Rows are points. The ring and each string are closed loops that go straight from each point to the next, and from the last back to the first. Before rounding, they use only three directions, however many columns there are. Count how often each string passes through the ring. Passing back the other way cancels.

Ring, 9 rows:
[[ 0.54 -0.03 -0.31 -0.29]
 [ 0.52  0.41 -0.15 -0.40]
 [ 0.25  0.67  0.02 -0.45]
 [-0.15  0.66  0.08 -0.39]
 [-0.44  0.41 -0.02 -0.26]
 [-0.53  0.11 -0.16 -0.15]
 [-0.40 -0.27 -0.33 -0.07]
 [-0.02 -0.47 -0.41 -0.09]
 [ 0.33 -0.34 -0.39 -0.18]]
String, 10 rows:
[[ 0.81  0.67 -0.52 -0.35]
 [ 0.46  0.42 -0.56 -0.24]
 [ 0.13  0.16 -0.17 -0.29]
 [ 0.42  0.16  0.20 -0.48]
 [ 0.45  0.27  0.29 -0.53]
 [ 0.17  0.18  0.11 -0.40]
 [ 0.18  0.43 -0.27 -0.29]
 [ 0.32  0.68 -0.32 -0.33]
 [ 0.59  0.81 -0.09 -0.49]
 [ 0.77  0.75 -0.18 -0.48]]
Times through: 0
String, 8 rows:
[[-0.63  0.61  0.03 -0.26]
 [-0.44  0.61  0.36 -0.43]
 [-0.10  0.23  0.21 -0.39]
 [-0.25  0.33  0.41 -0.45]
 [-0.51  0.40  0.33 -0.38]
 [-0.26  0.11  0.22 -0.35]
 [-0.16  0.26 -0.38 -0.16]
 [-0.56  0.46 -0.37 -0.11]]
Times through: 1

Ring:
[[ 0.35 -0.03 -0.21 -0.17  0.32 -0.09  0.47  0.12 -0.10]
 [ 0.02  0.30 -0.52  0.15  0.20 -0.22  0.34  0.42 -0.06]
 [-0.58  0.40 -0.58  0.13 -0.06  0.03  0.07  0.55  0.01]
 [-0.76  0.25 -0.26 -0.16 -0.16  0.32 -0.01  0.36  0.06]
 [-0.54 -0.18  0.38 -0.72 -0.10  0.65  0.10 -0.12  0.07]
 [-0.09 -0.46  0.51 -0.91  0.07  0.64  0.26 -0.33 -0.01]
 [ 0.40 -0.38  0.14 -0.59  0.30  0.23  0.46 -0.18 -0.11]]
String:
[[ 0.29 -0.79  0.29 -1.00  0.18  0.63  0.33 -0.37 -0.14]
 [ 0.18 -0.65 -0.09 -0.76  0.13  0.51  0.26 -0.13 -0.17]
 [-0.08 -0.14 -0.01 -0.44  0.11  0.28  0.27  0.03 -0.04]
 [ 0.10 -0.06  0.53 -0.55  0.24  0.22  0.46 -0.23  0.04]
 [ 0.24 -0.09  0.59 -0.57  0.30  0.18  0.52 -0.29  0.03]
 [ 0.01 -0.07  0.12 -0.42  0.17  0.20  0.35 -0.02 -0.02]
 [ 0.05 -0.24 -0.20 -0.41  0.14  0.25  0.27  0.08 -0.10]
 [ 0.41 -0.50 -0.45 -0.44  0.24  0.20  0.34  0.07 -0.23]
 [ 0.75 -0.41 -0.25 -0.38  0.43 -0.03  0.56 -0.04 -0.22]
 [ 0.77 -0.13  0.08 -0.28  0.52 -0.20  0.69 -0.11 -0.12]
 [ 0.69 -0.30 -0.32 -0.28  0.42 -0.09  0.55  0.04 -0.20]
 [ 0.32 -0.37 -0.52 -0.32  0.23  0.12  0.33  0.16 -0.21]
 [ 0.03 -0.24 -0.36 -0.35  0.12  0.23  0.24  0.16 -0.13]
 [ 0.06  0.12  0.28 -0.32  0.24  0.06  0.44 -0.05  0.03]
 [ 0.12 -0.05  0.08 -0.36  0.23  0.12  0.40 -0.01 -0.04]
 [ 0.04 -0.18 -0.14 -0.39  0.15  0.22  0.29  0.07 -0.08]
 [ 0.30 -0.47 -0.29 -0.51  0.21  0.27  0.32  0.01 -0.18]
 [ 0.61 -0.64  0.05 -0.72  0.34  0.29  0.48 -0.25 -0.19]
 [ 0.64 -0.58  0.57 -0.88  0.40  0.32  0.59 -0.49 -0.10]
 [ 0.50 -0.74  0.28 -0.92  0.29  0.47  0.44 -0.38 -0.16]
 [ 0.26 -0.69 -0.02 -0.80  0.17  0.51  0.30 -0.18 -0.17]
 [ 0.20 -0.67  0.03 -0.83  0.14  0.54  0.28 -0.20 -0.15]
 [ 0.23 -0.82  0.04 -0.94  0.13  0.65  0.26 -0.25 -0.18]
 [-0.03 -0.37 -0.07 -0.58  0.08  0.42  0.23 -0.02 -0.09]
 [ 0.16 -0.80  0.04 -0.94  0.10  0.66  0.23 -0.24 -0.17]
 [ 0.25 -0.76  0.64 -1.14  0.18  0.71  0.37 -0.53 -0.08]
 [ 0.29 -0.74  0.75 -1.15  0.22  0.68  0.42 -0.58 -0.06]]
Times through: 0

Ring, 10 rows:
[[ 0.20  0.13 -0.43 -0.75  0.11  0.20  0.53  0.02 -0.30 -0.01  0.02 -0.18
   0.07  0.45]
 [ 0.22  0.83 -0.63 -0.52 -0.19  0.06  0.11 -0.18 -0.45 -0.02 -0.18 -0.23
   0.18  0.43]
 [ 0.05  1.21 -0.57 -0.22 -0.49  0.03 -0.27 -0.31 -0.54 -0.03 -0.31 -0.23
   0.20  0.28]
 [-0.20  1.08 -0.29 -0.02 -0.64  0.12 -0.41 -0.31 -0.51 -0.02 -0.31 -0.18
   0.11  0.08]
 [-0.44  0.59  0.03  0.10 -0.61  0.27 -0.38 -0.23 -0.41 -0.04 -0.24 -0.05
  -0.01 -0.14]
 [-0.59 -0.30  0.30  0.12 -0.34  0.46 -0.18 -0.06 -0.23 -0.12 -0.10  0.18
  -0.11 -0.36]
 [-0.57 -0.96  0.36  0.02 -0.02  0.57  0.08  0.08 -0.09 -0.18  0.01  0.34
  -0.16 -0.41]
 [-0.42 -1.40  0.32 -0.27  0.30  0.62  0.46  0.22  0.00 -0.18  0.15  0.36
  -0.18 -0.27]
 [-0.22 -1.34  0.20 -0.58  0.44  0.56  0.76  0.29 -0.01 -0.11  0.23  0.22
  -0.17 -0.02]
 [ 0.00 -0.85 -0.03 -0.79  0.39  0.43  0.85  0.24 -0.10 -0.04  0.21  0.01
  -0.10  0.26]]
String, 16 rows:
[[-0.54 -0.42  0.44 -0.24 -0.25  0.49  0.25  0.07 -0.20  0.02  0.06 -0.02
  -0.23 -0.13]
 [-0.30 -0.37  0.04 -0.18 -0.07  0.40  0.11  0.00 -0.21 -0.12 -0.04  0.14
  -0.05 -0.11]
 [-0.44 -1.07  0.12  0.11  0.14  0.54 -0.04  0.04 -0.07 -0.30 -0.05  0.51
  -0.04 -0.46]
 [-0.62 -1.75  0.36  0.21  0.31  0.70  0.03  0.15  0.07 -0.37  0.03  0.72
  -0.12 -0.69]
 [-0.56 -1.59  0.19  0.36  0.29  0.65 -0.19  0.06  0.03 -0.45 -0.07  0.81
  -0.03 -0.75]
 [-0.43 -0.75  0.09  0.10  0.01  0.49 -0.10 -0.01 -0.14 -0.25 -0.09  0.40
  -0.03 -0.40]
 [-0.41 -0.34  0.18 -0.15 -0.18  0.43  0.09  0.00 -0.22 -0.08 -0.03  0.09
  -0.11 -0.15]
 [-0.39 -0.10  0.17 -0.19 -0.27  0.39  0.09 -0.02 -0.27 -0.03 -0.04 -0.01
  -0.11 -0.08]
 [-0.34  0.27 -0.10  0.07 -0.38  0.29 -0.31 -0.19 -0.35 -0.13 -0.22  0.09
   0.04 -0.17]
 [-0.32  1.12 -0.35  0.38 -0.75  0.12 -0.86 -0.44 -0.53 -0.16 -0.47  0.04
   0.20 -0.21]
 [-0.35  1.55 -0.17  0.12 -0.99  0.08 -0.63 -0.41 -0.61  0.06 -0.39 -0.32
   0.08  0.04]
 [-0.30  0.71  0.01 -0.23 -0.57  0.23 -0.06 -0.16 -0.43  0.07 -0.14 -0.26
  -0.05  0.12]
 [-0.23  0.17 -0.06 -0.25 -0.26  0.30  0.06 -0.08 -0.32 -0.04 -0.09 -0.06
  -0.02  0.05]
 [-0.24  0.04 -0.01 -0.28 -0.21  0.32  0.13 -0.04 -0.29 -0.03 -0.06 -0.04
  -0.04  0.04]
 [-0.64  0.50  0.41  0.00 -0.76  0.35 -0.20 -0.14 -0.39  0.10 -0.12 -0.21
  -0.19 -0.14]
 [-0.73 -0.06  0.44  0.21 -0.56  0.46 -0.30 -0.11 -0.28 -0.06 -0.13  0.09
  -0.16 -0.40]]
Times through: 1
